Rows are points. The ring and each string are closed loops that go straight from each point to the next, and from the last back to the first. Before rounding, they use only three directions, however many columns there are. Count how often each string passes through the ring. Passing back the other way cancels.

Ring (6 x 3):
[[-17  59 -24]
 [ -5  64 -51]
 [ -4  31 -52]
 [ -3 -14  24]
 [-16  -8  35]
 [-29  30   2]]
String (25 x 3):
[[-29  47 -33]
 [-41  80 -64]
 [ -7  61  -7]
 [  4  39  12]
 [-16  44 -36]
 [-21  82 -93]
 [ -3  79 -79]
 [  8  53 -38]
 [ -3  28  -7]
 [-18  48 -88]
 [-14  39 -83]
 [-16  29 -95]
 [ 12   2   2]
 [  6   6  17]
 [-10   8 -12]
 [-15 -22  -5]
 [ -2 -31  47]
 [  3 -21  63]
 [ -2  12  22]
 [-29  10 -10]
 [-50   4  -8]
 [-29   4  37]
 [-26  17  31]
 [ -3  19  43]
 [ -6  26  16]]
Times through: 5

Ring (8 x 9):
[[-37  10  23  23 -11  55  27 -29  15]
 [-62  -3   4  -3   1  25  50 -18  33]
 [-51   3 -26 -39  12 -17  36  16  43]
 [-30   8 -33 -45  15 -27  15  31  40]
 [ 16  11 -29 -29  16 -17 -31  41  26]
 [ 36  18  -8   1   6  14 -49  26  10]
 [ 21  26  17  26 -11  50 -32  -4   0]
 [ -7  22  26  31 -16  61  -3 -22   3]]
String (29 x 9):
[[-32  -1 -42 -53  23 -39  16  38  47]
 [-26  40 -54 -80   7 -57   9  55  42]
 [ -8  41 -52 -74   8 -53  -9  59  37]
 [ 11  23 -48 -58  18 -46 -28  60  34]
 [ 18  59 -41 -58  -4 -35 -34  57  20]
 [  6  40 -19 -27  -5  -3 -20  29  17]
 [  0   1  -9  -5  11  11 -13  15  23]
 [ 22 -18 -11   4  25   9 -35  23  22]
 [ 57  13 -10   6  11  13 -70  34   6]
 [ 58  42   0  10  -8  27 -70  26  -5]
 [ 26  51   5   4 -19  32 -37  11  -1]
 [  7  33   4   4 -11  31 -19   5   7]
 [ -2   7   1   7   3  26 -10   3  17]
 [ -3  38   8   6 -17  36  -8  -2   7]
 [ -4  38  16  15 -20  47  -7 -10   4]
 [-10  -3   1   6   8  24  -2   1  22]
 [ -8 -31  18  37  16  50  -2 -17  19]
 [-30   4  37  45 -14  77  22 -42   8]
 [-50  36  34  26 -32  70  41 -43   7]
 [-41  40  12   0 -24  39  30 -18  14]
 [-34   9   5   2  -3  29  22 -10  23]
 [-29 -39   2  14  25  25  17  -8  34]
 [-31  -8  -2  -1  10  20  19  -3  29]
 [-52  18  -4 -17  -6  15  39  -6  30]
 [-78  43 -11 -40 -19   3  64  -5  34]
 [-91  42 -22 -57 -15 -15  76   2  43]
 [-46  22 -17 -33  -1  -4  32  10  34]
 [-21   2 -10 -12   9   8   8   9  28]
 [-23 -25 -20 -16  27  -6   9  17  39]]
Times through: 3
String (28 x 9):
[[-32  27 -25 -41   1 -14  18  22  33]
 [-12 -10  -9  -5  16  10  -1  11  29]
 [-15  21 -18 -26   3  -4   1  21  27]
 [ -9  46 -29 -45  -5 -19  -6  35  25]
 [ 17  32 -43 -52  11 -38 -33  56  28]
 [ 38  -3 -39 -31  31 -30 -53  57  28]
 [ 17 -26 -16   0  31   3 -30  25  28]
 [  1   2  -8  -3  11  12 -14  14  22]
 [ 20  50  -8 -13 -13  13 -33  23   7]
 [ 49  55  -2   0 -16  23 -61  26  -5]
 [ 63  37   9  24  -9  41 -74  18 -10]
 [ 35 -17   9  33  17  40 -46   6   9]
 [ 43  51  28  39 -27  68 -52  -7 -17]
 [ 22  81  33  30 -49  74 -30 -18 -20]
 [ -3  69  24  16 -40  58  -7 -16  -7]
 [-13  21   4   2  -7  29   1  -1  16]
 [-23  55  28  20 -37  63  13 -27  -1]
 [-39  38  42  38 -36  82  30 -47   0]
 [-38 -14  27  36   0  61  28 -35  19]
 [-26 -28   7  18  17  34  14 -12  28]
 [-28   3   2   2   2  25  16  -5  24]
 [-57  27   6  -8 -16  29  45 -17  24]
 [-95  23   4 -19 -17  24  83 -28  36]
 [-73 -21  -6 -13  14  11  60 -12  45]
 [-48 -39 -12  -8  29   5  34   0  45]
 [-51 -34 -18 -19  29  -6  37   7  48]
 [-74   4 -35 -58  13 -32  58  19  53]
 [-58  35 -36 -63  -2 -32  42  26  43]]
Times through: 2

Ring (9 x 14):
[[ 26  29  -2  -3  -5  10   2 -14  29 -20 -25 -10   6  33]
 [ 11   6  23   9   3  24  17 -12  41 -10  -1  -1  41  28]
 [-16 -13  26  15   4  15  23   4  31   6  18  -9  50   8]
 [-36 -22  18  16   0  -1  23  20  13  16  30 -19  38 -11]
 [-42 -15  -4   6  -6 -26  11  36 -15  16  28 -31  -6 -24]
 [-33   1 -24  -3 -13 -39   0  37 -27  10  12 -39 -36 -24]
 [-19  20 -42 -11 -20 -46 -10  31 -31   2  -9 -46 -54 -17]
 [  3  37 -47 -14 -23 -37 -15  14 -17  -8 -31 -44 -51   1]
 [ 23  37 -24  -9 -14  -9  -7  -6  11 -18 -34 -24 -20  24]]
String (28 x 14):
[[-53  -9 -29   3 -17 -46   4  44 -30  25  17 -51 -19 -37]
 [-54  -6 -37  -1 -19 -55   0  50 -41  24  17 -54 -38 -42]
 [-42   2 -37  -6 -18 -54  -5  47 -43  15  13 -49 -54 -35]
 [-13  10 -14  -9  -7 -28  -2  28 -22  -5  10 -24 -49  -9]
 [ -7  10  -7  -2  -7 -13   4  14   0  -4   1 -22 -13   2]
 [-24  22 -53  -9 -26 -52 -12  31 -31   8 -17 -56 -49 -21]
 [-24  37 -83 -17 -38 -73 -24  35 -47   9 -37 -75 -75 -27]
 [ -1  48 -76 -22 -34 -61 -27  23 -38  -6 -44 -61 -83  -9]
 [ -2  58 -95 -23 -43 -70 -33  21 -39  -2 -62 -76 -81 -11]
 [ 28  41 -23 -15 -11 -13 -11  -2   1 -25 -29 -19 -45  24]
 [ 11  17   2  -4  -2   0   3   2  11 -15  -5 -10 -12  18]
 [  2  20 -16  -3 -11 -12   0   6   5  -7 -14 -26 -11   9]
 [ 20  48 -48  -9 -26 -20 -13  -9  11 -12 -55 -43 -15  21]
 [ 44  42  -6  -7  -7  15  -3 -26  36 -30 -41  -8   3  46]
 [ 41  27  19  -2   4  29   7 -24  43 -30 -19   8  15  47]
 [ 16  13  16   1   3  15  10  -7  27 -17  -2  -1  10  26]
 [ 22  10  29   3   8  26  14 -12  36 -21   2   9  19  33]
 [ -2   7   4   3  -3   0   9   5  15  -5   0 -16   9  11]
 [ -8   1   9  10  -3   7  15   0  27   2   0 -17  37  11]
 [-20 -17  28  23   2  23  29  -4  47  13  12 -13  84  11]
 [-13 -19  42  19  10  28  30  -1  42   4  26   2  66  14]
 [ -2  -8  35   9  10  21  21   2  28  -7  23   5  28  17]
 [-15  -4   9   7  -2  -1  14  12  12   2  12 -16  16   2]
 [-42 -16  -1  13  -8 -15  17  25   4  21  19 -33  29 -18]
 [-64 -37  10  21  -4 -17  26  38  -1  34  42 -34  41 -33]
 [-34 -25  27  12   7   0  23  26   5  10  42  -9  19 -11]
 [-14  -8  19   4   4   0  15  17   6  -2  25  -7   2   1]
 [-26  -4  -5   3  -7 -18   9  24  -6   8  14 -27  -5 -11]]
Times through: 5

Ring (8 x 14):
[[ 16 -16  14   4   5 -29   7 -40  29 -11  -2  29  34  -8]
 [ -8 -10  47  25  10 -52  22 -61  43 -38   1  38  38   8]
 [-27  10  41  24   1 -38  10 -44  33 -40  -3  13  25  19]
 [-19  31  13  10 -12  -6  -9 -26  16 -22  -5  -9  13  16]
 [  9  50 -29 -11 -24  36 -31  -8  -3   8  -6 -24   6   3]
 [ 32  43 -57 -30 -28  54 -42   8 -14  33  -8 -29   4 -12]
 [ 40  14 -58 -37 -21  41 -39  15 -12  39  -9 -22   9 -22]
 [ 30 -11 -21 -19  -6   0 -14 -10  10  16  -6   6  24 -18]]
String (29 x 14):
[[ 19  -3  21  13   5 -27  13 -59  35 -18   2  40  39  -5]
 [  8  -1  14   6   0 -22   3 -38  26 -14  -2  20  29  -1]
 [  6   2  17   9   0 -22   4 -42  27 -17  -2  21  29   1]
 [-10 -13  13   0  -1 -29  -4 -14  19 -13  -7   2  21   3]
 [-20 -17  49  23  10 -57  19 -47  40 -40  -2  28  33  12]
 [-27  -5  81  49  17 -75  41 -89  60 -67   5  55  45  22]
 [-20   9  62  39   9 -53  28 -78  49 -54   3  41  38  19]
 [ -8  13  24  14  -2 -22   4 -42  27 -25  -2  14  25   9]
 [-13   2   5  -3  -8 -15 -12  -6  12 -10  -8 -11  14   6]
 [-42  11  34  17  -5 -34  -1 -20  22 -36  -7  -9  14  24]
 [-39  31  35  22  -8 -24  -1 -33  23 -40  -5  -7  14  28]
 [-17  49  22  21 -12  -3  -3 -47  22 -32  -1   2  17  21]
 [ -9  59   9  16 -17  12 -10 -44  17 -23  -1  -3  15  18]
 [ -1  63  -7   6 -22  27 -19 -33   8 -11  -3 -12  10  13]
 [ 10  42 -13  -2 -17  20 -18 -26   8  -2  -3  -6  15   3]
 [  6  19 -16 -11 -15  11 -21  -7   5   4  -7 -14  12  -1]
 [  4  21 -36 -25 -22  26 -37  20 -10  19 -11 -36   2  -3]
 [ 31  58 -65 -32 -34  68 -50  13 -20  36  -9 -40  -1 -10]
 [ 57  76 -78 -34 -37  89 -51  -4 -20  45  -4 -28   4 -18]
 [ 36  40 -41 -19 -22  42 -29 -15  -2  22  -4 -10  14 -12]
 [ 21  21 -29 -18 -16  22 -25  -6   1  15  -6 -12  13  -9]
 [ 27   9 -57 -40 -23  37 -44  31 -16  39 -12 -35   3 -17]
 [ 56  10 -88 -58 -28  61 -55  41 -27  64 -12 -37   3 -34]
 [ 59  10 -67 -42 -20  46 -38   9 -11  49  -7 -12  15 -32]
 [ 37  10 -29 -18 -11  18 -18 -17   6  19  -4   4  22 -17]
 [ 12   5 -14 -12 -10   2 -16  -9   8   6  -6  -5  17  -6]
 [ 17 -12 -20 -20  -8  -3 -18   3   6  14  -8  -6  18 -13]
 [ 31 -31  -8 -14   3 -20  -3 -19  19  10  -4  22  32 -20]
 [ 36 -24  23  11  13 -38  22 -68  42 -14   4  59  49 -16]]
Times through: 5
String (27 x 14):
[[  8 -26  13  -1   5 -34   4 -26  26  -9  -4  20  31  -7]
 [ 13 -21  54  31  19 -60  36 -87  55 -40   6  68  53  -2]
 [  7  -8  58  36  16 -57  36 -92  56 -46   7  65  51   4]
 [-13 -20  79  45  22 -80  45 -93  63 -61   6  67  52  13]
 [-26 -21  57  28  12 -66  24 -52  44 -46  -2  32  35  14]
 [-12  -5  13   1  -3 -24  -5 -15  18 -14  -7  -1  19   6]
 [-10  10  32  20   1 -31   9 -49  32 -32  -1  21  28  11]
 [-21  19  53  36   4 -42  21 -70  43 -50   2  31  33  21]
 [-42  21  60  38   2 -47  17 -58  40 -57  -1  17  25  30]
 [-24  37  41  31  -4 -24  10 -60  33 -45   0  15  24  24]
 [ -5  37  17  16  -9  -5  -1 -48  23 -25  -1   9  22  13]
 [-19  60  15  19 -17   8  -9 -42  17 -29  -2  -8  12  23]
 [-15  56 -11   0 -24  24 -27 -10   1  -8  -7 -30   2  17]
 [ -5  21 -23 -16 -19  15 -30  12  -4   8 -11 -32   3   3]
 [  9  22 -12  -6 -13   9 -17 -17   9   1  -5  -6  16  -1]
 [ 20  45 -26  -9 -20  32 -24 -20   3   8  -4 -10  13  -2]
 [ 10  19 -19 -12 -15  13 -22  -7   4   7  -7 -12  13  -3]
 [ 14  19 -46 -31 -23  32 -40  24 -13  27 -12 -36   2  -9]
 [ 52  48 -90 -50 -37  83 -60  30 -30  58 -10 -45  -3 -24]
 [ 62  41 -95 -54 -35  84 -59  29 -30  64 -10 -39   0 -31]
 [ 39  12 -71 -47 -25  49 -49  34 -21  50 -12 -37   3 -24]
 [ 21   2 -41 -31 -17  21 -33  19  -7  28 -11 -24   8 -14]
 [ 28  11 -27 -18 -12  16 -20 -11   5  16  -5  -2  19 -13]
 [ 49   3 -35 -22 -10  19 -18 -18   7  25  -3  11  26 -24]
 [ 43 -17 -29 -24  -5   4 -15 -10   9  24  -5  12  27 -26]
 [ 27 -29 -15 -19  -1 -14 -10  -7  13  15  -6  10  27 -20]
 [  7 -15  -7 -12  -4 -14 -12  -4  12   4  -8  -1  20  -7]]
Times through: 2
